Each row is a point. The ring and each string are closed loops that go straight from each point to the next, and from the last back to the first. Before rounding, they use only three directions, however many columns there are. Count how often each string passes through the ring. Passing back the other way cancels.

Ring:
[[ -0.3  20.5  18.3  14.1]
 [ -4.1  28.5  -4.5  11.4]
 [ -4.2   9.2 -29.6   3.8]
 [  4.3 -12.8 -23.5  -2.1]
 [ 18.3 -21.6   1.3  -6.4]
 [ 15.4  -8.2  22.8   2.0]]
String (22 x 4):
[[-10.5  37.4   4.3  19.0]
 [  3.1  38.9 -13.4   4.5]
 [  9.9  20.0 -15.5  -2.1]
 [ -0.3  10.6  -9.5   6.3]
 [-11.9  12.4 -16.7  13.0]
 [-19.4  10.5 -30.7  14.8]
 [ -9.5   1.7 -12.3  11.8]
 [  7.6   0.4 -17.2  -2.0]
 [ 11.2  -9.8 -29.6  -8.5]
 [  9.3 -25.3 -29.8  -8.1]
 [  2.5 -28.9 -13.3   0.9]
 [  0.4 -14.4  -0.7   6.6]
 [ 12.7  -8.7  -1.6  -2.3]
 [ 30.8 -18.4   3.5 -14.9]
 [ 32.4 -25.6  22.3 -11.6]
 [ 10.6 -13.8  27.3   6.4]
 [ -1.1  -6.6  31.1  16.4]
 [ 10.2   1.8  42.4  11.5]
 [ 13.4  11.7  27.4   5.9]
 [ 13.7  11.8   7.2   0.4]
 [ -3.3   7.1   5.6  12.3]
 [-11.6  26.0  14.0  21.6]]
Times through: 0
String:
[[  1.8  -1.0   8.1   8.7]
 [  5.8   1.1   8.4   5.9]
 [ -6.2   1.9  22.4  18.4]
 [ -4.4  11.6  40.4  22.3]
 [  4.0  22.3  33.4  14.9]
 [ 12.6  14.9   5.1   0.8]
 [  2.1   7.4   1.3   7.2]
 [-14.0  22.1   9.5  22.0]
 [-12.6  42.9   0.4  19.8]
 [  2.9  42.2 -16.8   3.9]
 [  5.7  20.0 -14.3   1.2]
 [  5.0  10.0  -9.8   2.3]
 [-10.4  11.9 -13.5  12.8]
 [-17.8  15.7 -33.4  13.3]
 [ -5.2  11.0 -49.6  -0.5]
 [  7.9   2.9 -26.3  -4.5]
 [  5.9   1.8  -8.2   1.6]
 [ -4.1  -7.3 -15.2   6.5]
 [  0.9 -24.4 -27.9  -1.4]
 [ 20.1 -25.3 -25.0 -14.8]
 [ 23.5 -13.0 -13.7 -13.6]
 [ 11.0  -9.1  -3.6  -1.7]
 [ 13.2  -5.5  -2.2  -2.7]
 [ 34.9 -24.1   6.5 -17.5]
 [ 30.0 -27.5  23.0  -9.7]
 [  9.8 -17.1  28.5   7.1]]
Times through: 3

Ring:
[[  7.3  20.5  12.4  13.2 -32.6   6.2 -20.9  -1.6]
 [-14.0  29.7   9.1  15.5 -24.9  11.9 -13.5  -2.2]
 [-29.7  25.7   6.1  14.9 -10.3  16.8  -3.9  -1.5]
 [-34.3  16.0   2.2   8.5   7.2  18.5  -2.0   2.5]
 [-27.6   3.1  -0.8  -0.3  21.1  16.8  -6.0   7.7]
 [ -7.1 -17.3   3.0  -2.6  20.5  12.3  -6.8   8.1]
 [  4.5 -25.2   8.7   2.6   9.4  10.1  -3.5   4.2]
 [ 19.2 -19.6  16.8  12.4 -17.9   6.2  -5.0  -2.4]
 [ 19.6  -2.4  16.3  13.4 -29.1   4.6 -14.0  -2.6]]
String (11 x 8):
[[-12.0   3.4  -2.5  -8.3  20.1  11.4 -21.1  12.5]
 [ -1.4 -23.5  -3.4 -16.3  38.0   9.9 -18.5  16.7]
 [ 16.5 -34.3   8.1  -3.3  13.4   6.8  -9.6   7.5]
 [  9.0  -5.8   8.6   3.1  -5.5   7.1 -16.0   4.2]
 [  7.3  -8.5  16.1  16.3 -20.5   9.1  -1.8  -4.3]
 [ 13.4   3.6  18.4  19.7 -36.3   6.6  -8.6  -6.4]
 [ 11.7  41.7  10.0  10.1 -43.5   2.7 -37.7   0.8]
 [-13.3  45.6   5.6  10.9 -28.2   9.8 -26.8   1.1]
 [-41.0  31.4  10.4  26.5 -20.5  20.8   9.0  -8.6]
 [-35.6  10.8   8.1  18.6  -2.4  20.3  10.7  -4.1]
 [-12.7   2.6   7.1   8.6  -1.5  13.3  -5.1   1.5]]
Times through: 0

Ring:
[[ 13.1 -15.6  11.1  21.8   5.4   9.7   4.6  23.1  -2.8]
 [ 19.4  -6.7  19.4   7.8  -4.6  -1.8  12.4  26.4  -2.6]
 [ 15.5  -4.8  22.3  -5.1  -9.3  -8.9  13.3  22.4  -4.3]
 [  4.9  -8.3  20.8 -15.7  -9.7 -12.1   9.1  13.7  -7.1]
 [ -6.5 -15.0  16.0 -19.6  -6.0 -10.8   2.6   5.2  -9.7]
 [-19.8 -26.7   6.3 -15.3   3.3  -3.6  -7.6  -3.8 -12.4]
 [-23.4 -32.1   1.3  -8.3   9.0   2.2 -12.1  -5.6 -12.8]
 [-19.9 -35.5  -3.1   9.3  16.1  12.6 -14.4  -1.5 -10.7]
 [ -8.2 -30.6  -0.5  21.5  15.9  16.7  -9.6   7.9  -7.2]
 [  4.9 -22.3   5.7  24.9  10.9  14.5  -1.6  17.5  -4.1]]
String:
[[-10.1 -19.1  11.6  13.0   6.1  13.3  -5.4   3.9  -4.7]
 [-22.7 -29.4   3.3  10.7  12.7  15.8 -13.9  -4.9  -8.2]
 [-35.2 -46.4 -11.1  -6.5  19.2   6.6 -22.1 -13.0 -17.0]
 [-31.6 -48.9 -13.8 -19.9  16.8  -5.0 -19.1  -9.9 -20.6]
 [-18.6 -33.8  -1.1 -11.5   8.9  -2.5  -9.9  -1.4 -14.2]
 [-11.6 -22.7   8.6  -1.4   4.4   3.2  -5.0   2.9  -8.7]
 [-20.8 -19.7  13.1  -0.7   3.1   8.4  -8.3  -5.4  -7.1]
 [-31.3 -31.2   3.7 -19.2   5.7  -1.8 -13.6 -12.8 -14.3]
 [-29.3 -40.8  -5.8 -30.5   8.5 -12.3 -13.9  -9.8 -19.9]
 [-19.7 -34.4  -1.3 -18.5   7.4  -7.1  -9.5  -2.4 -15.7]
 [ -9.9 -23.1   8.0  -1.7   4.5   2.2  -4.3   4.3  -8.9]
 [-12.4 -24.9   6.6  -2.0   5.7   2.8  -5.9   2.5  -9.5]
 [-24.2 -41.6  -7.9 -14.3  13.4  -3.2 -14.5  -4.8 -17.3]
 [-30.8 -45.8 -11.2  -8.5  18.0   3.3 -19.6  -9.5 -17.3]
 [-31.2 -42.3  -8.0   4.7  19.6  13.4 -20.8  -9.9 -13.5]
 [-24.0 -31.3   1.5  18.0  16.1  21.4 -16.3  -5.5  -7.4]
 [-26.6 -51.2 -17.9  14.7  28.0  17.0 -23.1  -4.2 -14.9]
 [-13.2 -40.7  -9.5  11.3  19.7  10.2 -13.4   5.1 -12.5]
 [ -4.8 -28.5   1.6   6.0  10.0   4.5  -4.9   9.8  -9.6]
 [ -3.8 -18.5  11.2  12.1   5.3  10.0  -2.3   9.1  -4.9]
 [ -3.9 -20.7   8.7  26.1  10.7  19.6  -5.2   9.9  -3.0]
 [ -1.1 -26.4   2.2  36.1  17.1  24.6  -7.4  13.5  -3.2]
 [  2.2 -36.1  -7.8  28.8  21.1  16.3  -7.8  17.8  -8.1]
 [  0.5 -30.3  -1.4  16.1  13.8   9.0  -4.7  14.9  -8.5]
 [ -2.3 -19.4  10.1  12.7   5.9   9.6  -2.0  10.5  -5.2]
 [ -3.8 -17.7  11.8  22.1   7.5  17.2  -3.6   9.3  -2.7]
 [ -7.5 -30.1  -0.3  31.6  18.5  23.6 -10.7   8.7  -5.1]
 [-12.1 -40.9 -10.1  23.9  23.4  18.6 -14.9   6.4 -10.1]
 [-15.4 -47.0 -15.3  11.5  23.9  10.3 -16.3   4.3 -14.5]
 [-10.0 -29.4   1.5   6.8  11.0   7.3  -7.7   5.6  -9.5]]
Times through: 4

Ring, 10 rows:
[[ 47.6  -6.2  14.0   7.8   2.3   5.5  -2.1  18.1  37.1  -1.2 -14.8  -5.3]
 [ 40.4  12.2   5.1   6.0  -5.6   6.8  -5.9  12.4  32.7  -3.1  -9.5   3.3]
 [ 19.4  30.5  -8.6  -1.7 -12.9   5.5  -9.8   3.3  17.4  -5.9  -1.1  14.6]
 [-10.4  34.4 -17.9 -15.3 -13.3  -0.6 -14.1  -4.7  -7.4  -9.8   7.7  24.5]
 [-26.7  22.4 -17.1 -24.1  -7.1  -6.4 -14.8  -5.8 -22.6 -11.5  10.2  25.3]
 [-32.6   3.6 -12.9 -28.2   1.6 -10.3 -10.9  -3.4 -28.6 -10.4   7.7  19.1]
 [-25.6 -18.6  -6.4 -25.6  11.2 -11.0  -1.9   2.4 -22.6  -5.8  -0.1   5.7]
 [ -8.6 -31.8   0.7 -18.1  16.4  -8.4   5.2   8.9  -8.2  -1.5  -8.3  -6.1]
 [ 11.9 -36.2   8.4  -9.1  17.4  -4.7   7.7  14.9   8.4   1.0 -14.4 -12.9]
 [ 41.5 -25.6  17.2   4.0  11.3   1.9   3.4  20.4  31.5   0.8 -17.9 -12.9]]
String:
[[ 20.4  41.1 -19.6   2.2 -17.7  10.0  -2.5   0.0  23.1  -1.7  -3.1  11.6]
 [ 31.7  46.2  -0.6   1.9 -20.4   7.0 -24.0   4.5  23.4 -12.1   3.8  26.6]
 [ 27.5  20.0   9.1  -2.7  -8.5   1.6 -21.3   9.3  17.0 -11.7   0.6  19.1]
 [ 21.1  10.2   2.7  -3.8  -3.8   1.5 -10.2   8.6  15.2  -6.6  -3.7   9.8]
 [ 14.1  13.6 -16.1  -1.5  -5.1   6.0   7.6   3.6  18.1   2.4  -9.0  -1.4]
 [ 59.0  -4.2  13.4  14.2   0.9   9.4   2.5  19.9  48.4   1.9 -18.9 -10.4]
 [ 77.4 -36.5  46.0  14.7  14.7   2.9  -9.1  33.7  52.7  -3.9 -22.0 -13.1]
 [ 47.3 -31.2  33.6   1.9  13.6  -2.2 -10.7  25.1  29.0  -6.4 -14.1  -4.8]
 [ 20.7 -12.7  10.7  -5.9   6.5  -2.1  -5.9  13.3  13.1  -5.0  -8.0   1.2]
 [  8.5  -1.1 -16.5  -3.9   1.7   4.0  14.8   4.7  14.5   5.4 -12.4  -9.1]
 [ 13.0   0.0  -7.9  -4.4   1.1   2.4   5.5   6.8  14.1   0.9  -9.5  -2.8]
 [ 20.6  -1.5   5.8  -4.7   1.5  -0.1  -7.0  10.8  14.4  -5.2  -6.3   4.6]
 [ 14.7  19.8 -17.8  -0.8  -7.9   7.0   6.1   2.5  18.9   1.8  -7.8   1.1]]
Times through: 2
String, 26 rows:
[[-21.0   2.9  10.7 -29.6   1.5 -14.9 -34.2   2.8 -29.8 -21.8  14.6  33.9]
 [ -5.0   1.2  -4.1 -15.7   1.4  -4.7  -7.9   3.8  -5.8  -7.2   0.1  10.9]
 [-18.3   5.3 -16.9 -18.9   0.1  -4.3  -0.6  -1.5 -12.4  -4.1   0.5   9.0]
 [-47.9   5.9 -32.9 -30.0   1.2  -8.0   5.5 -10.0 -33.0  -2.7   4.6  10.3]
 [-51.8 -18.5  -8.9 -39.3  12.4 -18.4 -10.4  -3.0 -47.1 -11.9   9.1  17.1]
 [-35.6 -35.9   9.4 -35.8  19.5 -20.2 -14.8   5.8 -39.0 -13.7   5.3  13.1]
 [-38.5 -24.7 -19.9 -28.1  14.5 -10.5  12.7  -1.3 -27.4   0.8  -4.0  -4.2]
 [-18.9 -11.5 -20.6 -17.4   7.7  -3.6  14.1   0.3  -9.2   3.1  -7.3  -5.8]
 [ -0.8  -7.1  -6.3 -12.3   4.9  -2.8   1.9   5.5   0.5  -2.1  -5.8   0.8]
 [ 11.4 -38.5  23.4 -14.3  18.5 -10.2  -9.5  17.6   0.0  -8.1  -7.5  -0.5]
 [ 14.8 -58.0  31.0 -14.2  27.2 -12.3  -5.1  22.5   1.5  -6.1 -12.4  -9.2]
 [ 16.1 -27.0  20.6 -11.2  13.2  -7.4 -11.2  16.2   4.9  -8.4  -6.5   2.5]
 [  2.7  -5.6  -5.4 -10.7   4.1  -1.9   1.4   6.1   3.3  -2.0  -6.2   0.9]
 [-10.9 -16.5 -20.8 -12.7   9.5  -1.2  21.0   2.6  -0.6   7.0 -12.5 -13.7]
 [ -1.4  -5.1  -9.9 -11.5   4.0  -1.6   4.8   4.5   1.5  -0.5  -6.6  -0.7]
 [  7.6 -18.0  11.0 -13.0   9.5  -6.5  -8.8  11.6   0.6  -7.4  -4.6   4.5]
 [  0.6 -39.3  23.8 -20.4  19.4 -13.8 -14.3  15.7 -10.7 -11.3  -3.3   4.9]
 [ -2.7 -13.1   2.2 -16.0   7.8  -6.5  -5.6   7.4  -5.4  -6.3  -3.0   5.4]
 [-12.7   1.3 -19.6 -14.7   1.6  -1.6   7.7  -0.3  -5.0   0.5  -4.6   0.8]
 [-41.3  -2.1 -28.0 -27.7   4.5  -7.9   7.4  -6.7 -28.3  -1.5   1.5   5.7]
 [-29.0   7.7 -30.1 -20.6  -0.5  -3.0   9.3  -6.1 -16.2   0.5  -0.9   4.3]
 [-20.5   7.9 -23.0 -18.2  -0.9  -2.8   4.2  -3.4 -11.7  -1.6  -0.7   6.5]
 [-45.6  16.9 -31.5 -29.6  -3.8  -7.5  -2.1 -11.0 -32.8  -6.2   8.5  18.1]
 [-36.4  18.2 -31.2 -24.6  -4.9  -4.6   0.8  -9.4 -24.0  -4.1   5.4  14.5]
 [-18.3  10.7 -17.9 -18.8  -2.3  -3.8  -2.8  -2.5 -12.6  -5.1   2.0  11.9]
 [ -6.4   1.1   6.5 -20.0   1.6  -8.9 -21.5   5.3 -12.9 -14.3   5.9  21.2]]
Times through: 0

Ring, 10 rows:
[[  3.5  -4.6  -0.9   2.8   1.9 -24.1  -9.8  -0.3   9.3   3.4 -12.5  -4.8
   -6.2  -0.6]
 [-10.0  -2.5   0.7   2.1  12.2 -21.5 -16.1   2.2  -4.0  -5.5  -6.8 -15.9
  -13.6   7.9]
 [-28.4   2.4   5.4  -2.1  12.9  -7.0 -20.7   2.4 -19.5 -14.0   9.6 -20.3
  -15.4  22.4]
 [-33.9   3.2   7.9  -5.6   8.2   6.6 -19.9   1.1 -24.4 -13.9  21.2 -15.7
   -8.7  30.4]
 [-26.6  -2.4   6.7  -7.3   6.2  16.2 -15.2   0.1 -20.8  -6.0  25.2  -6.9
    4.6  31.8]
 [ -6.9 -12.5   2.0  -6.6   5.3  17.8  -7.4  -0.8  -7.7   8.2  19.1   4.9
   20.8  24.4]
 [ 12.7 -17.8  -1.4  -5.2  -3.7  13.7   0.7  -3.1   9.3  20.8  10.1  18.1
   31.7  13.0]
 [ 24.3 -15.2  -1.4  -4.1 -20.4   7.2   6.5  -6.8  24.3  27.3   3.1  29.5
   33.6   2.3]
 [ 26.2  -9.2  -0.1  -2.5 -31.4  -2.6   7.3  -8.8  31.6  26.0  -3.0  31.6
   26.1  -5.1]
 [ 20.6  -5.8  -0.2   0.1 -24.3 -14.3   2.2  -6.7  27.8  18.6  -9.5  20.6
   12.7  -7.3]]
String:
[[-16.4  -1.9   4.7  -4.1   1.6   2.6 -12.9  -0.7  -9.6  -2.8  12.7  -4.8
    0.7  20.3]
 [-16.7  -9.2   0.5  -1.6  24.5  -2.9 -17.3   4.3 -16.7  -5.0   6.9 -17.7
   -2.1  21.7]
 [-50.9   4.7   9.0  -5.7  25.7   7.5 -28.8   5.3 -42.0 -25.7  26.2 -32.7
  -19.4  40.7]
 [-53.9  13.5  13.6  -7.8   4.8  10.6 -26.3   0.9 -37.3 -26.5  31.5 -23.4
  -20.9  39.8]
 [-31.9  10.2  11.2  -6.8 -12.7   6.9 -15.9  -3.4 -15.7 -11.9  22.8  -4.8
   -8.6  26.1]
 [ -9.4  -2.7   3.6  -3.1  -2.7  -1.3 -10.3  -1.7  -2.5   1.1   8.0  -0.5
    2.5  14.8]
 [ -9.4 -10.2  -2.2   2.1  27.9 -17.0 -17.4   5.3 -10.0  -4.1  -5.6 -21.0
   -8.1  12.5]
 [ -7.8 -12.0  -5.7   6.7  42.7 -34.1 -21.9   9.0 -10.6  -8.2 -19.1 -33.9
  -19.8   6.2]
 [  0.8  -9.6  -6.6   9.5  34.8 -46.9 -19.5   7.5   0.6  -5.8 -30.0 -30.8
  -24.5  -4.8]
 [ 13.4 -11.8  -6.3   6.9  16.7 -36.6 -10.4   3.0  13.2   6.3 -25.9 -11.4
   -7.9  -8.0]
 [ 19.8 -14.2  -6.2   5.0   8.3 -28.3  -5.3   0.7  18.7  13.3 -21.9  -0.6
    3.2  -8.1]
 [  1.6  -5.7   1.8  -2.4  -8.0  -3.1  -5.6  -3.1   7.0   8.3   3.3   7.2
    8.9   8.6]
 [  4.9   1.1   5.3  -4.2 -31.5  -0.7  -0.5  -8.2  17.0  11.8   6.1  20.8
   11.5   4.4]
 [ 12.7  -9.8  -0.9  -1.0  -8.8  -7.2  -2.0  -3.5  15.5  14.8  -3.4  11.9
   13.8   2.0]
 [ 36.2 -14.4  -4.4   0.9 -22.9 -13.6   8.0  -6.9  37.5  29.6 -14.9  28.7
   25.2 -13.0]
 [ 40.4 -10.0  -1.8  -0.8 -42.1 -10.0  13.0 -11.3  46.3  33.9 -12.1  41.3
   29.8 -16.3]
 [ 26.5  -2.0   3.1  -3.4 -49.5  -3.4  10.0 -12.6  38.4  26.4  -1.8  39.9
   24.2  -8.8]
 [ 10.3  -1.4   3.9  -3.7 -31.6  -1.5   1.5  -8.4  20.9  15.3   3.5  23.5
   14.9   1.8]
 [ 10.6  -6.4   0.8  -1.5 -15.0  -6.8  -1.8  -4.7  16.3  13.6  -1.8  13.8
   12.0   2.0]
 [ 22.9 -12.4  -4.4   3.0  -5.1 -21.8  -1.1  -2.5  24.1  17.7 -17.3   9.9
    9.8  -8.5]
 [ 11.7 -10.4  -2.8   1.9   1.6 -18.0  -5.7  -0.9  13.5  10.9 -11.3   2.3
    5.0  -1.0]
 [ -2.5  -1.2   3.7  -2.7 -13.1  -4.6  -6.7  -4.0   6.4   5.1   4.3   6.7
    4.1   8.6]
 [ -8.6   3.2   6.1  -3.6 -17.5  -3.1  -8.1  -4.8   3.6   1.4   8.0   6.0
    0.3  11.1]
 [ -6.9  -4.5   1.3  -0.5   5.5 -10.6 -12.1   0.3  -1.8   0.0   0.0  -6.7
   -2.7  10.7]
 [-12.6 -11.0  -3.4   3.6  38.0 -22.3 -21.0   7.8 -14.7  -8.1  -8.9 -29.6
  -14.1  13.0]
 [-34.5  -0.3   3.2   0.3  33.0 -13.9 -27.2   7.1 -29.2 -20.8   5.2 -35.9
  -24.2  25.0]
 [-51.2  16.0  14.1  -7.2  -2.3   6.9 -24.8  -0.6 -32.2 -25.6  28.7 -20.1
  -22.5  35.7]
 [-35.9  11.7  12.6  -8.0 -14.4  11.2 -16.5  -3.7 -18.7 -13.4  27.3  -4.5
   -8.3  29.5]]
Times through: 3

Ring:
[[-10.7  32.3  22.1  -5.9  -4.2 -28.7  10.7  -9.9  -7.7 -23.4  23.8 -10.1
    3.5 -23.9]
 [ -0.8  12.0  14.2  -7.2   6.5   6.6   7.1  -0.5   5.7 -16.1   9.1  -2.8
   -4.5  -1.8]
 [  6.8  -4.6   4.3  -3.0  13.6  28.6  -1.0   5.7  15.7  -6.1  -2.0   0.0
   -7.1  15.4]
 [  9.4 -16.2  -8.5   7.4  16.1  36.3 -14.5  10.3  22.3   9.3  -9.5  -1.7
   -3.7  24.9]
 [  7.3  -9.7  -9.6  13.9  10.7  16.0 -18.7   4.2  16.1  10.0  -3.1  -8.4
    3.8  17.8]
 [  3.6   8.2   0.5  12.4   2.5 -15.0 -11.7  -7.7   2.6  -3.6  11.2 -15.1
    9.8   2.0]
 [ -6.7  28.8  15.9   2.2  -4.9 -35.5   2.8 -13.2  -8.3 -18.8  23.8 -15.1
    9.0 -19.5]]
String (28 x 14):
[[ 27.2 -36.2 -12.3   3.9  27.9  67.9 -13.7  12.6  32.3   6.0 -21.1   3.7
  -11.6  52.4]
 [  0.1 -11.7  -6.7   4.3  14.3  38.3 -12.3  16.0  23.4  13.1  -9.8   1.6
   -6.0  15.6]
 [-14.1   5.6  -1.1   4.4   5.0  14.0  -9.8  13.8  14.9  12.5   0.2  -1.7
   -1.2  -7.1]
 [ -1.4   1.7  -0.4   5.8   7.3  10.4  -9.1   4.9  12.0   3.1   2.1  -5.6
    0.8   4.2]
 [ 17.8 -16.7  -8.2  10.4  15.9  26.9 -15.2   1.8  18.1   2.6  -5.9  -6.7
    0.2  30.6]
 [ 20.1 -28.9 -19.2  17.5  19.7  40.4 -25.8   8.2  26.1  16.5 -14.7  -5.9
    0.7  40.7]
 [  2.6 -14.0 -14.7  15.6  11.9  26.0 -23.2  11.9  21.7  20.4  -8.6  -5.4
    2.2  17.8]
 [ -5.8  -1.2  -6.7  10.6   6.9  13.3 -16.0  10.1  15.6  14.2  -1.5  -5.4
    2.3   3.0]
 [ -0.1   0.9  -1.1   6.7   7.5   9.8 -10.0   4.1  11.9   3.2   2.1  -6.3
    1.4   5.6]
 [ 17.0 -16.5  -7.7   9.5  16.1  28.5 -14.5   2.7  18.6   2.7  -6.3  -5.9
   -0.6  30.0]
 [ 24.1 -29.0 -13.5  10.7  22.1  46.6 -18.3   6.8  25.9   7.4 -14.4  -3.1
   -3.7  44.1]
 [ 16.7 -28.3 -13.0   7.1  22.4  55.7 -16.7  14.4  29.5  12.4 -17.6   1.8
   -7.8  39.0]
 [ -2.9  -7.5  -2.0  -0.6  13.6  38.6  -7.0  16.7  22.2   9.0  -8.1   3.8
   -8.6  10.8]
 [ -5.5   6.7   5.9  -1.4   6.9  13.1  -1.6   6.7  11.2  -2.0   3.5  -1.9
   -3.4  -1.5]
 [  7.0  -0.4   4.5   0.5  10.5  15.3  -2.7   0.6  11.1  -7.8   2.6  -4.5
   -2.4  12.0]
 [ 17.3  -7.0   5.8  -2.6  15.3  24.9   0.5  -2.2  12.8 -15.0   0.2  -3.2
   -5.5  24.3]
 [  7.3   7.9  15.7  -9.3   9.7  11.3   9.6  -3.9   6.0 -22.7   8.3  -2.6
   -6.2   7.1]
 [-20.4  39.1  29.7 -16.2  -4.9 -21.5  20.3  -3.5  -6.8 -26.3  24.0  -3.2
   -3.4 -34.5]
 [-22.0  35.2  21.3  -7.5  -5.9 -24.0  10.2  -1.4  -4.6 -14.8  21.5  -6.1
    1.2 -33.5]
 [-12.0  24.1  15.0  -3.0  -1.3 -15.0   4.6  -2.3  -0.6 -12.3  16.4  -7.2
    1.7 -18.9]
 [ 16.3  -0.4   6.8   1.3  10.9   7.3  -1.0  -8.4   6.7 -17.4   6.5  -8.6
    0.1  18.2]
 [  8.2  14.8  18.3  -6.6   5.6  -6.9  10.0 -11.8  -1.1 -28.3  15.5  -8.2
   -0.8   2.1]
 [-21.7  44.4  32.3 -16.1  -7.5 -31.3  21.8  -7.0 -10.8 -29.8  28.3  -5.4
   -1.3 -39.4]
 [-28.8  44.8  29.9 -15.4  -8.4 -27.8  19.4  -1.0  -8.1 -21.9  25.9  -3.3
   -2.1 -44.6]
 [-23.6  34.3  23.3 -12.1  -4.1 -14.9  13.8   2.5  -2.1 -15.4  19.2  -2.1
   -3.1 -33.5]
 [ -1.9  10.2  15.6 -11.3   8.6  16.3  10.0   3.3   8.6 -16.2   6.3   1.1
   -8.6  -0.7]
 [ 29.2 -24.1  -0.1  -3.0  24.4  50.9  -2.3   2.1  22.2 -12.4 -10.5   1.1
  -11.0  45.3]
 [ 25.0 -20.6  -3.6   3.4  20.4  38.5  -8.1   0.8  19.7  -6.7  -7.8  -3.1
   -5.4  39.1]]
Times through: 4
